Each row of a before or after table is a point. One or more steps were done to the points. Then noise was added and the rows were shuffled. The steps act on how far a point lies along the listed directions, d1 being the first. Name the steps. A step turns or swaps two directions, mirrors them in a line or flattens them onto one, adds a multiple of one to another, or multiplies one. Angles are multiples of 10 degrees, from the lower direction toward the higher: turns from -170 to 170, lines from 10 to 170 but not 90. Use the fewest steps. Two steps may share a direction if one is a turn and the other turns, adds or multiplies; they go together, in the order done. Otherwise the lowest direction goes first.

Directions:
(1): [52  8]
(2): [-8 52]
Before, 13 rows:
[[-15 -11]
 [  1   5]
 [  8 -43]
 [ 23  18]
 [ 20  14]
 [ -5  19]
 [ -9 -28]
 [ 16  15]
 [ 19  59]
 [-18   0]
 [ 21  26]
 [-30 -22]
 [ 10 -40]]
After (13 x 2):
[[ 10 -42]
 [ 24  14]
 [ 29  19]
 [ 22  26]
 [ 13 -43]
 [ -2   3]
 [-15 -27]
 [-24 -15]
 [ 28  59]
 [-36 -26]
 [ 25  16]
 [ -6  17]
 [-21  -1]]
Steps: multiply d1 by 1.3

Directions:
(1): [-13  60   1   7]
(2): [  7   5  53 -31]
(3): [ 59  13 -11  -3]
Before (13 x 4):
[[ 11  23  -3   7]
 [  2   1 -33  12]
 [ 26  48 -26  12]
 [ 30  24 -35  19]
 [-26 -16   5   6]
 [-40 -25  30 -14]
 [-30 -33  -2   2]
 [ 17  43 -10  -8]
 [ 18  -9  27 -25]
 [ 46   9   1   9]
 [  8 -28  16 -10]
 [-11 -21 -15  10]
 [-36 -41 -31  -5]]
After (13 x 4):
[[ 58  13  -4   9]
 [-59 -15  11   3]
 [ 11 -10 -13  -3]
 [  1 -16  -7   4]
 [ 19  18   8   1]
 [-43 -35  -4   5]
 [-13 -26  -9   5]
 [ 28  36   1 -17]
 [ 11   9   1  -7]
 [ 46  33   2  -9]
 [-33 -18   2   8]
 [-44 -49 -23  -9]
 [ 48  12  -6  -1]]
Steps: flatten d1 and d2 onto the line at 30 degrees; multiply d3 by 1.3

Directions:
(1): [ -5  60  -1 -29 -11  15 -14   8]
(2): [-32  12 -29  20 -13  -4  45  23]
(3): [-21 -20  39 -30 -25 -15   5  31]
(4): [  0 -19  -9   7 -44  50 -10  -3]
(5): [-15   8  41  10  28  38  26 -11]
(6): [-24  17  23  44 -21 -20 -26 -16]
Before (10 x 8):
[[  6  -8  -3   9  12 -16  -2 -24]
 [ -1  -6  -9   1  26  -4  10   4]
 [ 12  -4 -12   3   3 -20  16   9]
 [  1  -9 -21  20  36  13  17 -15]
 [-14  -6  -6   2  26  -1  23  -3]
 [  2  -4   1   8  -2  10   9   3]
 [  8  47   8   1   7   0  -8  -1]
 [ 40 -24  35 -21  46   6 -39 -28]
 [ 14  45 -12 -31  -8   9 -28  -8]
 [-17   0  -6  54 -18 -33 -13 -17]]
After, 10 rows:
[[ 36 -16 -36   2  32  10   4 -24]
 [  0 -15  -9  -8  13 -10  24  -9]
 [ -4 -37  12 -25  17   0   9  14]
 [ 14  37  -2 -19   9   5   9  13]
 [-45  -1 -20  20  -3 -20  60  36]
 [  5  -6   5   2  -5   7   0   0]
 [ 15 -10  14  -1   3 -19   0   1]
 [ -6 -16  13  -5  16 -13  -1  10]
 [ -7 -16  17 -12  20 -12  -5  -4]
 [-15  45 -14 -32 -16   8   7  16]]
Steps: multiply d2 by -1; turn d3 and d6 by 110 degrees; multiply d5 by 0.4

Directions:
(1): [ -2 -60  35  -4  46 -55  -8   4  14 -30   8]
(2): [ 38 -54 -40  15 -35 -26  -9 -32 -12  41 -15]
(3): [ 20  38  37  33 -26 -42 -31  19 -14  -9 -52]
(4): [ -1  18  55  -1 -15 -13  22 -49  46  44  19]
Before:
[[ 10  15  43  22  12 -27 -11  27  -1 -36 -13]
 [ -8   7   7   5  13   5 -18  22 -11 -31 -20]
 [  3  47  -5   1 -60  26   3  -5   1  23 -22]
 [ 14 -14 -34  19 -15  -1 -23   5 -22   1 -16]
 [-10   2  10   5   6  12   0   2  -4  -2   4]
 [ 18  -3 -15  10 -32  -7 -13 -31  -5  29 -18]
 [-10 -53  47  -1  35 -36 -12   3  18 -41  10]
 [ -5  -8 -56  -4 -17  30  25 -24  -4  36   1]
 [  7  -3  41   4  14 -10   0  17  25   6   4]
 [ -4 -15 -21   0  -4  23   2  -2 -14  16   5]
 [  6  24 -27  18 -34   5   2 -10 -11  31 -15]]
After (11 x 11):
[[  2 -31  18   7   2 -15 -13   1   2 -22  -2]
 [-26  28  14 -18  19  26   6  -1  13 -16  16]
 [ 12  -6   7   7  10   0 -17  39  -3  -7 -12]
 [-10  14  27   3   1   8   6 -25  29  19  18]
 [ -9 -15  -3  -1   3  17  10 -12  -1  21  15]
 [  1  -8   1  11  -2   3  -7   3  -9   3  -5]
 [-11  31   7  -9 -23  18   0  17  -2 -14 -12]
 [-21  31   5  -1   4  11  18  -2   8   3   8]
 [ 24  19  36  31 -10 -27  -9  14  -3 -14 -19]
 [-24 -11 -36 -15  12  29  33 -16   9  19  18]
 [ 10   1  21  14 -14 -18 -12 -18   4  13 -22]]
Steps: multiply d1 by 0.4; turn d2 and d3 by -40 degrees; turn d2 and d4 by 150 degrees

Directions:
(1): [ 13 -32  33  53  37  41 -18 -25 -23 -22 -19  -2  -9 -28]
(2): [  2  58  -5  36  -5   8 -13 -17  40   5  -9  12  60 -27]
(3): [ 51   9 -51  51 -13  -5  -7  20   7 -11   0  25 -39  23]
Before (10 x 14):
[[ -9 -21  16  -5   2   0   2  -2 -20  -5  -2   0 -23  -4]
 [  6  13 -10  15 -12   6   4   5   6  -6  -2   5  11   5]
 [ -8 -46  56   7  45  25  -2 -34 -45 -10 -22 -21 -23 -22]
 [  3  -7   0 -14  -6  -1  -5   3  -1  -3  12   2 -13  12]
 [-16   2   4 -16  -2   4  -2  -7  14   2   1  -5   9   4]
 [ 14  25  12  18   1   8 -12 -12  20   4 -11  -5  35 -18]
 [ 11  25  -1  22  -4  11 -11  -7  10   0  -5   3  13 -14]
 [  8  31  -7  18  -2   0  -8   2  15   0   1   1  20  -5]
 [ -3   3  10  16  10  20 -15 -11  -6  -5  -4   4  11 -11]
 [  4  10   4  -3   0  -2   1  -3   0  -4   0   2  14  -4]]
After (10 x 14):
[[  3 -10  -1 -16  -5  -1  -4   5  -3  -5  13   1 -18  13]
 [  9  30  -9  19  -2   0  -8   4  14  -2   1   2  17  -3]
 [-14 -12  60  22  43  29  -8 -47 -22  -6 -27 -17  18 -42]
 [ -4  15  10  22  10  21 -17 -16   1  -5  -7   6  23 -16]
 [-10 -15  17  -2   2   1   0  -5 -16  -4  -2   0 -16  -8]
 [ 14  29  -3  26  -6  11 -12  -7  14   0  -5   5  16 -16]
 [  9  12 -12  17 -12   5   3   6   5  -7  -2   7   8   6]
 [ 13  31  11  20   1   8 -12 -13  23   3 -12  -4  41 -21]
 [  4   9   4  -5   1  -1   2  -4  -1  -4   1   1  13  -4]
 [-20  -2   8 -21   0   4  -1  -7  11   3   2  -8   5   4]]
Steps: add 0.7 times d1 to d2; multiply d3 by 1.3

Directions:
(1): [-13   5  13 -23  21  10 -24 -13 -24  56 -15  32 -12 -38 -39 -37   4  17
  -6 -38]
(2): [ 40  -4  24 -22  31  -1  -5 -40   2 -42  20  -5 -46  10 -20  24  38  10
  20 -26]
(3): [ 18  54  15 -40 -40  -7  -4  24  13  13 -17  39   1 -14  17  38  18  17
  34  15]
(4): [-25   5 -37 -11   9  13  -9 -26  -3  36  22  14 -46  42  60 -13   1  -2
  25   2]
Before (13 x 20):
[[  3  13   4  -2 -20   8   1  21   8  -8  -4   2  12  -2   1  11   9   5
    2   8]
 [-24   6 -23  -1  -3   6   2   4  -8  34   2  12   5  -1  16 -17 -11   2
   -1   5]
 [  5 -12   3   8  25   5 -10 -21  -6  -3   7  -4 -22   3  -1  -1   4   6
   -3 -15]
 [  0   9 -24   9  -9   3   8   1  15  -7   4  -7  11  27  44   4  -8  -5
    7  22]
 [ -4 -11   1  25   2  -8   2   9   8 -14  -4 -20  17   2 -15   0 -10 -11
  -24   3]
 [  0 -21  -3  18  -1  -1   0   0 -13 -17  -3 -11  11  -1  -9 -13 -10  -8
  -18   8]
 [ -4 -22 -12  24  10  -6  11   0  -2 -26   7 -28  17   4  -4  -2 -13 -15
  -12  13]
 [ -4  19   7 -25   7   2 -14 -10   0  24  -2  19 -16 -12   3  -3  13  17
   19 -12]
 [ -1  12   6   4 -14  -7   7  14  22  -2 -15  -6   4   3  -4  -1  -2  -4
    8   9]
 [ -8   2  -1  -2 -22  -1  -1   2   6   8  -6  -7  15 -11   7   5 -13  -6
    8  14]
 [ -9 -12 -30  11   3  -1   8 -10  12 -27  16 -14 -16  44  60  20   1  -8
   12  22]
 [-24 -30 -14  21  28  12  -5 -26 -20  31   9 -17 -20   9  -3 -41  -9 -14
  -20 -13]
 [ 10 -19   0  13  13 -10  -1  -4   5 -38   1 -34  -3  23   2   4   0 -10
  -12   8]]
After:
[[-18 -15  -7   8  10  -2 -13   5 -10  15 -15 -13   6   2  -4 -28 -16  -6
  -22   0]
 [ -4  15   2 -10 -14  14  -5  14   1  11  -5  13   4  -7  -2  -2   9  10
    4  -3]
 [  2 -20  -2   6  12   4  -7 -17 -18  -9   2  -3 -10   1 -12 -18   0  -3
  -10  -6]
 [  5  14   4  -4 -13  -7   6   9  17 -19   2  -5   6   6  23  24   6   4
   16  16]
 [-30  -7  -9   2   7   5 -11   8 -14  38 -23  16  16 -25  -4 -26 -13   8
  -16  -8]
 [-12 -18  -8   6  27   2  -4 -15 -17  11   3  -7   0 -12 -20 -25  -8  -4
   -9 -11]
 [ -1   2   9 -16  -6   3  -9 -16  -1  13  -3   1  -5 -18  -9   3   0   2
   14  -6]
 [ -2 -12  -6  26   5   1   1   1   4 -13   3 -16   3   9  14   7 -11  -4
  -10   7]
 [ -5  14   8  -5  -5  -2  -1   4  15  16 -16   5  -8  -4  -9 -11   2   2
    9  -5]
 [ 12 -36   5  23  32   3   7 -34  -6 -30  21 -40 -26  19 -14  -5  10 -16
  -14 -10]
 [ 14   2   5 -13  16   1   3 -18  -4 -10  12   3 -15  -3 -14   7  16   9
    6 -12]
 [ -7  -9   0   9  18  -2 -10 -12  -2   8   0  -6  -9   1 -18 -12   1  -2
  -16 -15]
 [ -3  12  -1  -9   8   7 -11  -6  -6  31 -15  17  11 -18  -9 -25  -3  12
   -5 -14]]
Steps: turn d1 and d2 by 140 degrees; add -0.3 times d3 to d2; multiply d4 by 0

Directions:
(1): [ 27 -11  -7  28  35  -8  22 -37   5  16 -38 -35 -28   2  31  16   9   0
 -16 -37 -18  41  -2  13  -9 -20  29 -21  31   1 -15 -41]
(2): [ 50   6 -19  -4 -20 -35  -2 -16  24  14  25  23 -38 -17  -3  20 -14 -22
   5  28 -24 -48   3   3  14   7   2 -11 -18 -13 -57 -30]
(3): [-11  12 -13 -22   5 -12 -46 -33  -3 -19  21   6 -60  30  -5 -24  29 -22
  10  18  25  24 -12 -47 -16 -34  25  15  14   0  -1  10]
Before:
[[ 13   4  -1   2   5  -2 -11 -17   0   2  -8  -2 -14   0   3  -7   2   3
    0  -8  -3   2  -7 -14  -7 -19   4  -7  16  -3   0  -8]
 [ 20  -1  -3 -17 -19 -17   1  15   7  10  16  39   0 -17 -17   7 -26 -11
   10  26 -10 -51  12  10  13  38 -18   4 -32 -10 -35 -11]
 [-30  -8  -5 -13 -10  13  14  41  -2 -11  12   2  34 -13 -21 -20 -10  16
    0   2  16 -11  12   8   3  17 -26   5  -9   0  25  21]
 [ 43  13 -24 -10   5 -36 -11 -30  24  17  25  15 -60  -4  -4  25   4 -24
   -1  23 -23 -21  -8 -10  13   2  23  -1  -2 -15 -57 -33]
 [-40  10   9 -10 -27  31  -5  53  -3 -18  -2   8  58 -15 -10 -10 -12  15
   12   0  25 -26  17   4  -3  18 -41   1 -10   7  36  27]
 [ -7  -5  -1   1  14  10  -6  -7   0   4 -12 -13  -2   1  18   7  -5   6
   -5 -18   3  15  11   7  -7  -8   4 -12   8   5  -1  -6]
 [ 48  -5 -22  10  -7 -34   3 -41  11  15  11  -8 -46  -8   8  13 -12 -11
   -4   7 -16  -9  -3   0  -3 -19  28 -13  14 -10 -46 -41]
 [-28   9  11   0  -7  19 -10  25 -25  -7  10  17  33  -7  -6  -1  -9  18
    9  -1  12   2   2  14   9  17 -29   8 -15 -11  22  32]
 [ 20   3  11  11  -5  -3  25   6  24  17  -9   8  15 -17   0  19  -6   3
  -19   7 -22 -27   3  16  24  10  -9 -11  -5   1 -21 -24]]
After, 9 rows:
[[-34   4  13  -1   1  23 -12  20 -28 -11   1  11  32  -2  -2  -7  -5  20
    5  -8  14  17   1  12   3  12 -26   9  -5 -10  30  34]
 [ 19   5  -3  -4  -7  -5 -13 -12   4   4   4   6 -13  -5  -4  -3  -1   2
   -3   0  -6 -15  -5 -13  -4 -12   0  -5   4  -5  -8  -7]
 [-50   5   8  -3 -12  37  -5  44  -5 -23 -16  -5  53  -5  -1 -14  -3  19
   10 -12  31   0  14   3 -10   7 -32   1   6   9  49  27]
 [-35 -11  -1  -7  -1  18  17  34  -7 -11   2  -6  31  -8 -14 -23  -5  18
    0 -10  21  10  10   7   1  10 -18   4   2   5  32  19]
 [ 13   1  12  16   8   2  25  -4  19  19 -21  -6  10 -11  11  12   6   5
  -23  -9 -15   1  -3  13  16  -4   3 -12  11   3 -10 -26]
 [ 44  -6 -22  15   3 -30  10 -44   8  15  -1 -19 -39  -7  15  13 -10  -6
   -9  -6 -15   7  -4   6  -7 -20  30 -18  22  -7 -37 -44]
 [ 31   0 -16  15  40 -20  11 -41   9  17 -18 -22 -47   6  19  23  14  -7
  -15 -25 -21  34  -9   1   2 -14  39  -9  27  -7 -31 -42]
 [ -4 -17   7  14  39  10  20  -9 -15  10 -49 -23   6   5  18   1   4   8
  -11 -41  -1  48   7  17 -13   2  10  -7  23   5   8 -22]
 [  4   3  -4 -14 -11   2 -14   0   5   3  13   8  -6  -7   9   7 -17  -2
    2   9  -1 -17  14   3   1   3  -8  -7 -13   0 -19   0]]
Steps: swap d1 and d2; multiply d3 by 0.7
